Each row of a before or after table is a point. One or more steps were done to the points. Then noise was added and the rows were shuffled. The steps act on columns, c1 being the first. What was done? A step turns or swaps two columns, mirrors them in a line or flattens them onto one, adds a multiple of one to another, or multiplies or shifts one. Angles are multiples of 10 degrees, from the lower column toward the higher: turns from -170 to 170, lines from 10 to 170 but not 90. Use the fewest steps. Two steps may share a column if one is a turn and the other turns, adds or multiplies; they go together, in the order done. Otherwise the lowest column goes first.
In the rows, 128 means zero.

Before (14 x 2):
[[129 101]
 [132  86]
 [156  85]
 [138 132]
 [123  94]
 [147  98]
 [124 207]
 [110 108]
 [142 143]
 [111  97]
 [130 131]
 [119  89]
 [114  93]
 [131 111]]
After, 14 rows:
[[111 163]
 [ 94 137]
 [125 119]
 [122 162]
 [127 107]
 [ 97 156]
 [116 165]
 [184  66]
 [108 150]
 [113 156]
 [129 124]
 [116 137]
 [129 155]
 [ 76 143]]
Steps: turn c1 and c2 by -140 degrees

Before (8 x 6):
[[165 129 179  75 155 142]
 [132 129 127 127 142  88]
 [130 128 127 173 106 111]
 [139 149 167 142 190 122]
 [ 80 105 130 120 140 128]
 [ 95  89  62 133 126 136]
 [112 173 139 129 155 117]
 [ 90  61  89 111 118 116]]
After (8 x 6):
[[112  98 133 163 149 131]
 [164 166 149 163 133 151]
 [138 103 144 134 166 150]
 [131  92 128 100 128 106]
 [ 90 184 112  87 130 115]
 [ 95 150 103  95 122 132]
 [ 79 149 130 115 134 133]
 [131 127 127 128 161 105]]
Steps: turn c2 and c4 by 130 degrees; multiply c3 by 0.4; multiply c5 by 0.7; turn c5 and c6 by 40 degrees

Before, 11 rows:
[[113 157 138 122 123  98 137  79 149 101 129]
 [135 145 119 116 134 112 142 129 148 138 113]
 [131 131  99 111 113 138 142 135 141 123 137]
 [106 138 108 176 146 129 145  58 143 138 140]
 [106 133 159 138 102 128 139 140 124 115 141]
 [113 139 108 107 148 136 147 139 125 114 127]
 [127 123 106 116 125  95 129 128 134 132 135]
 [120 143 114 133 136 134  65 126 139 107 106]
 [154 119 105 105 148 133 142 128 135  98 124]
 [116 146 154 105 132 134  70 138 126 136 144]
 [110 124 117 106 138 138 146  99 139 122  94]]
After:
[[119 116 132 120 114 114  55 121 140 108 105]
 [111 134 137 131 117 115 148 191 138 122  94]
 [126 133  90 142 133 114 134 152 133 131 135]
 [117 113 140 167 117 153  57 171 129 136 144]
 [105 126 127   9 110 109 137  59 145 137 140]
 [104 111 134 126 151 159 135 100 125 115 140]
 [131 119 134 153 141  99 141 162 140 123 137]
 [133 115 110 143 117 122 130 151 147 139 113]
 [115 124 132 165 104 108 140 168 126 115 126]
 [152 144 131 157 113 105 149 178 135  96 122]
 [113 100  99  95 124 143 118 164 149 101 128]]
Steps: add -0.7 times c2 to c7; turn c2 and c5 by -160 degrees; mirror c3 and c6 in the line at 40 degrees; multiply c4 by 2.5; turn c4 and c8 by -120 degrees

Before (9 x 18):
[[ 71 116 152 119 176 113 158 145 105 127  93 110 104  71 106 151 121 173]
 [135 183 129  73 109 188 153  85 113 108  74  78 146  96 116 109 162 149]
 [ 91 170  99 116 131 174 113 120 123 153 137  97 139  86  74 110 116 112]
 [123 112 167  78 178 176 110 100  90 130 116 127 119  92 155 173 139 165]
 [131 159 131 119 128 118 111 154 131 135  73 123 139 135 131 158 110 152]
 [108 131 107 132 173 157 147 100 112  97 119 134 100 146  85 112 141 124]
 [118 125 169 125 130 128 122 113 127 155 127  98 103 113 112 109 153 183]
 [102 163 120 140  96 166 128 144  93 102 118 104 118 104  89 101 176 139]
 [131 159 116 135 128 144 134 155  96 104 116  94  99 133 151 150 157 143]]
After, 9 rows:
[[ 91 166 121 186 115 168 121 122 104 160 139 115 121  98 103 111 116  97]
 [135 181 115 127 109 195 122  86 130  94  76 145 144 106  70 109 156  77]
 [107 132 115 175 166 154 132 100 106  94 113 125  89 141 121 109 141 134]
 [112 124 134 141 154 124 119 114 167 143 127 181 128 125 117 111 150  94]
 [ 99 164  98 169 133 166 143 143 123 105 121 142 164 113 130 100 182  98]
 [122 110  91  91 148 174 141 104 167 143 120 172  80 103  86 177 139 130]
 [135 153 128 123 121 123 130 156 125 141  72 152 128 133 117 156 112 127]
 [ 71 118 103 151 155 111 103 148 154 104  86 170  85  87 122 146 122 114]
 [134 158  98 106 158 147 144 156 118 114 108 145 131 135 139 150 161  95]]
Steps: swap c3 and c9; turn c4 and c15 by 80 degrees; mirror c5 and c13 in the line at 140 degrees; mirror c7 and c10 in the line at 110 degrees; swap c12 and c18; multiply c14 by 0.7

Before:
[[149 123 160 129 135 111 135 109 120 124 113 108 126 142 120 116 131 141
  132 147 117 131 151 138 101 147 131 130 122 125 129  81]
 [150 143 151 147 123 135 142 113 112 145 177 101 118 107 118 122 127 121
  150 140 123 133 141 127 106 119 126 139 121 140 117 129]
 [142 155 123 112 133 146 144 113 111 116 156 120 125 121 133 110 138 123
  147  92 128 129 133 100 111 138 123 129 126 130 120 123]
 [145 161 113 139 176 112 128 127 117 110 106 101 136 137 116 119  99 151
  107 134 130 156 133 102 152 109 121 148 127 105 128 126]
 [136 119 115 118 137 131 109 130 149 162 118 132 118 121 160 137 136 133
  114 142 122 122 120 130 119 141 118 131  96 133 103 115]
 [140 130 126 139 127 160 117 107 140 115 104 132 147 149 133 121 110 143
  105 141 156 154 138 132 101 150 128 133 125 141 130 117]
 [ 98 170 112 123 135 109 107 130 117 113 160 122 126 138 122 123 134  73
  116  92 130 139 133 129 119 127 125 161  94 120 125 104]
 [112 119 128 112 128 123 120 104 111 120 119  97 193 109 117 114 107 146
  111 144 151 129 128 134 118 158 112 138 125 113 110 118]
 [129 119 114 116 125 127 127 104 137 168 102 153 121 138 134 145  89  96
  130 141 141 174 144 126 124 134 125 141 115 115 128 115]
 [150 117 157 113 130 120 136 126 151 153 127 149 121 124 141 118 132 131
  118 129 131 129 148 131 116  30 131 157 109 132  98  87]
 [120 117 157 124 129 117 121 111 118 120 134 112 126 113 132 124 138 152
  103 137 129 144 151 123 117 140 128 137 108 120 122 130]
 [143 120 139 126 129 123 140 120 128 111 133  95 123 144 149 165 134 145
  132 143 148 123 142 139 111 107 126 140 114 124 123 117]
 [117 170 125 117 139 139 139 184 127 135 137 112 165 108 156 167 120 153
  154 123 126 159 136 145 114 145 121 130 128 123 129 121]]
After:
[[138 170 126 114 157 138 139 184 131 132 124 113 166 135 100 163 121 155
  154 136 114 158 136 146 115 146 122 130 131 122 131 121]
 [106 116 157 114 135 119 134 122 150 153 120 152 121 130 115 119 132 132
  118 132 127 127 148 130 115  29 133 159 101 132  97  86]
 [126 140 152 146 118 134 142  75 114 144  78 102 119 149 140 124 128 123
  149 130 115 137 141 129 107 120 128 138 126 140 117 129]
 [120 118 114 117 118 128 131 120 138 169 149 151 122 130 124 149  87  94
  128 131 151 176 144 125 124 134 126 140 114 114 128 116]
 [138 121 128 111 130 123 116 117 110 119 140  99 191 151 135 119 106 145
  110 151 135 128 132 132 117 158 112 139 131 113 110 117]
 [109 132 125 140 126 161 118 122 141 116 144 134 145 123 123 121 111 145
  103 142 162 153 138 130 102 150 127 133 123 140 129 118]
 [104 163 111 140 248 109 127 138 119 110 144 102 134 130 140 119 100 154
  106 126 138 158 133 101 151 109 122 149 130 102 128 125]
 [105 122 161 131 146 108 136 112 118 126 138 108 127 134 137 115 131 141
  133 108 141 131 152 140 102 148 133 128 125 127 129  82]
 [137 118 160 121 130 117 119 110 118 123 124 111 123 144 124 126 135 153
  103 131 124 145 151 124 120 140 129 138 111 123 124 129]
 [115 121 138 128 129 123 135 110 126 111 117  95 119 126 105 166 132 145
  131 137 159 124 144 138 114 106 124 139 114 125 122 118]
 [174 170 114 128 149 111 109 117 116 113 108 124 125  94 135 124 134  71
  114 137 118 139 133 130 119 128 126 158  96 120 125 105]
 [124 156 122 115 140 149 144  92 111 119  96 122 124 106 122 111 133 123
  146 143 105 128 134 100 112 136 123 132 130 130 120 122]
 [116 118 118 119 149 133 110 136 148 162 134 133 117 142  98 140 137 136
  115 122 129 123 121 129 122 142 115 131  89 133 103 116]]
Steps: turn c1 and c11 by -160 degrees; add 0.7 times c11 to c8; multiply c5 by 2.5; add -0.3 times c9 to c29; turn c14 and c20 by -130 degrees; turn c20 and c21 by -60 degrees; multiply c15 by -1

Before, 13 rows:
[[137 129 126 114  73 152 128 140 147 174 125  84 118 153 150 159 164 160
  110 141 129 127 155 104 104 124 134 145 117 124 139 121 117 193 186 136
  106 152 135  99  86 148 183 107 112 137 136 110 121 121  87 153 155 125
  128 133 174 142 125 152 104  93 157 162]
 [100 136  95 139 153  74 116 102 115 130 149 157 118 118 127 105 140 165
  155 139 132 100 142 139 118  95 145  82 171  94 172 106 121 176 102 143
  159 136 118 140  84 151 134 125 111 105 146 115 111 137 168  96 105 105
   99 124 147  97 166 135 159 110 151 174]
 [ 90  94 143 118 127  76 164 139 109 146 114 156 119  98 167  94 143 155
  161 130 175 133 124 153 122 104 101 107 158 159 103 115 126 179 157 138
  128 145 111 177 121 135 112 103  90  87 139 128 140 112  98 175 123 118
  101 146 156  89 130 163 107 177 107 117]
 [ 98  98 103 163 107 106 112  86 153 128 152 114 120 132 129 133 142  85
  113 178 122 146 155 155 113 130 131 144 144  90 108 114 121 201 137 137
  160 109 116 111 101 149 118 166  92 134 172 131 114  78 146 145 130 174
  132 103 121 132 106 149 175 160 159  97]
 [118  92 127 111 136 154 141 107 167 140 146  92 162 155 138  90 164 129
  174 104 153 127 134 126 107  93 157 110 100  82 117 123 170 139 141 149
   99 152 131 112 139 116 160 104 143  98 171 157 135 101 146 149 142 130
  136 103 100 165 104 148 161 146 127 100]
 [123 136 103 172  79  94 173 149 125  95 157 120  93 132 125  79  94 162
  119 138 146 153 171 121 151 145  98 144 106 169 118 152 117 115 174 120
  167 189 138 133 110  82 114 159 116 140 119  94 141 115 123 153 175 152
   99 159 108 120 121  93 138 148  96 148]
 [129  73 125 166 130  91 181  88 129 106 150  84 147  84 120 149 103 111
  119 186 105 128 125 153 169 131  94 128 101  94 146 123  92 131 147 100
   96 176 155 104 155 123 118 132  99 161 141 154 130  93 164 107 164 139
   80 151 156 149  87  91 136  96 148 109]
 [123 139 125 120 125  85 153 168  87  96 144 168 112 112  82 127  79 172
  102 111 162 133 160 173 105 179 158 159 109 168 164  78  90 149 105 131
  133 151 138 135 124 114 139 170 131 162 109 156 146  72 135 140  95 171
  134 124 147 155 117 110 101 116  81 142]
 [153  78 157 120 118 149  98 108  82 164  99 124 108  80 154 159 107 103
  110 168 124 152 131 149  89 161 163  99 115 138 154 114 117 123 135 115
   94 132 107 179 125  93 149  87 168 137 123 147  94 141  87 142 129 140
  150 142 146 112  88 169 172  96 137  98]
 [ 99 145 100  95  97  90 135 170 100 114 113 123 146 137 106 152 113 166
  146 120 167 141 167  91  88 123 159  86 166 137 108 132 172 151 116 129
  118 134 130 136 153 158 175  95 121 109  95 163 165 144 142 124 166 147
  151 101 174 110 132 157 142 132 105 101]
 [122  73 136  91 106 129 106 110 156 178 138 135 120 143 122 146 161 137
  114 133 129 136 170  92 137 161 102 137  98 104 101 138 146 152 126 167
  150 112 156 119 149 112 171 141 125  97 128  82 106 150 175 157 115 178
  152  77 136 154 154  97 104 128  89 121]
 [135 112 140  94 104  90  99 142  94 126  95 132 121 104 163 147 114 104
  106 105  87  79 137 118 111  99 160 139 180 135 176 121 138 159 157 156
  106 114 129  96 113  99 189 106  82  88  85 127  99 104 166 164  98 106
  163 130 113 130  92 101 142 160 114 176]
 [150  63 138 127 147 146  98 128  81 156 104 104 149 149 143 116 159  94
  110 158 147 109 133 133 113 103  87 157 168 132 132 113 133 129 157 153
  126 109 118 137 116 107 180 145 114 136  84 139 139  67 126 116 178 156
  115 124 148 168 112 102 115 148  84 176]]
After:
[[121  72 133  92 107 129 109 111 157 176 140 134 113 142 129 145 159 138
  120 138 127 138 173  99 134 162  96 136 102 145 100 140 145 156 124 164
  149 121 155 118 148 150 129 135 113  92 127  85 109 152 171 158 115 192
  154  77 139 153 159  97 106 129  91 122]
 [ 77  97 100 160 110 109 109  84 158 133 148 112 113 135 127 129 139  87
  150 178 117 145 153 152 113 127 127 139 143 176 109 117 122 198 138 135
  164 127 118 111 102 113  91 163  92 133 175 129 109  77 144 148 132 158
  133 100 124 137 106 155 177 161 157  96]
 [ 89 136  96 145 153  73 120  97 115 129 150 159 110 120 126 101 140 165
  161 138 136  99 144 139 120  95 144  83 173 170 170 105 121 171 106 144
  159 130 119 137  80 112 149 124 140 106 146 114 113 139 172 100 107 116
  101 122 152  95 166 133 160 110 151 176]
 [112 113 135  93 102  88  98 146  98 126  90 132 115 103 161 148 115 102
  149 111  87  76 137 121 110 101 165 139 181 116 174 120 136 156 158 155
  105 132 133  96 113 159 192 106  82  86  81 126 100 107 167 166  98 147
  165 128 112 128  92 100 141 163 118 177]
 [129 128 129 114  71 153 135 139 140 170 129  82 102 151 147 161 163 160
  128 140 129 127 157 102 105 125 132 145 121 134 138 120 116 192 186 133
  107 129 133  97  85 108 171 110 104 139 133 111 121 119  88 152 154 163
  129 130 177 142 130 146 103  89 159 161]
 [180  78 160 123 119 146  99 110  85 165 100 127  89  80 153 162 105 101
   80 166 127 154 133 151  88 159 164  98 113 114 154 115 118 121 139 115
   94 139 107 178 125 157 135  84 143 139 126 149  97 146  90 143 128 147
  153 144 144 114  89 170 169  95 134 101]
 [116 137 105 174  79  93 172 144 111 100 159 120  57 131 123  78  95 162
  132 140 147 154 171 122 152 143 102 144 108  85 121 150 116 115 175 115
  169 131 135 133 117 166 104 159 114 140 122  94 139 117 125 153 169 137
   98 160 105 119 125  94 140 145  92 152]
 [114  72 129 166 127  91 179  90 119 108 148  84 163  86 117 149 105 112
  147 185 106 129 123 157 171 128  97 133 103 159 144 123  93 132 144 102
   98 132 155 102 155 135 118 131  99 156 141 154 128  91 165 109 166 127
   80 153 153 151  89  92 135  92 145 108]
 [126 138 124 119 124  86 155 172  85  90 144 171  96 106  79 121  77 169
  112 112 163 136 154 171  98 176 158 158 108  91 166  76  86 152 102 127
  134 133 138 137 122 134 111 171 105 162 109 157 147  71 131 140  92 165
  136 120 149 153 112 110 100 115  80 145]
 [ 97 146  99  97  95  93 133 173 100 113 111 122 165 133 105 155 108 164
  142 120 170 137 167  88  81 118 159  88 169 128 107 134 171 154 116 131
  116 130 128 137 157 103 152  98 138 107  99 164 166 145 141 126 166 173
  152 105 178 114 127 158 146 131 108 101]
 [ 72  94 144 117 124  74 165 144 105 147 113 156 108 100 168  90 142 155
  179 131 176 132 122 149 122 101 103 105 160 103 105 116 130 177 160 140
  130 133 111 179 122 115 123 103 128  82 140 129 141 111  96 175 121 109
  103 147 156  91 133 163 106 174 112 119]
 [141  62 136 124 149 144  97 130  90 157 103 103 169 145 146 113 159  98
  126 159 149 114 135 130 115 105  86 158 167 118 131 117 134 132 160 150
  126 137 114 138 118 151 147 144 104 137  79 138 137  69 127 116 181 185
  117 124 148 166 118 101 113 151  84 175]
 [124  89 127 107 133 150 142 104 162 141 143  91 193 161 135  87 163 127
  144 107 155 127 134 126 106  95 158 112 101 172 117 122 170 141 143 152
   99 119 136 114 141 149 150 100 174  96 168 161 135 102 148 144 147 151
  136 102 101 164 104 147 161 147 125 104]]
Steps: add 0.5 times c45 to c1; turn c19 and c45 by 50 degrees; flatten c9 and c38 onto the line at 170 degrees; multiply c13 by 2; turn c30 and c42 by -170 degrees; turn c43 and c54 by 40 degrees
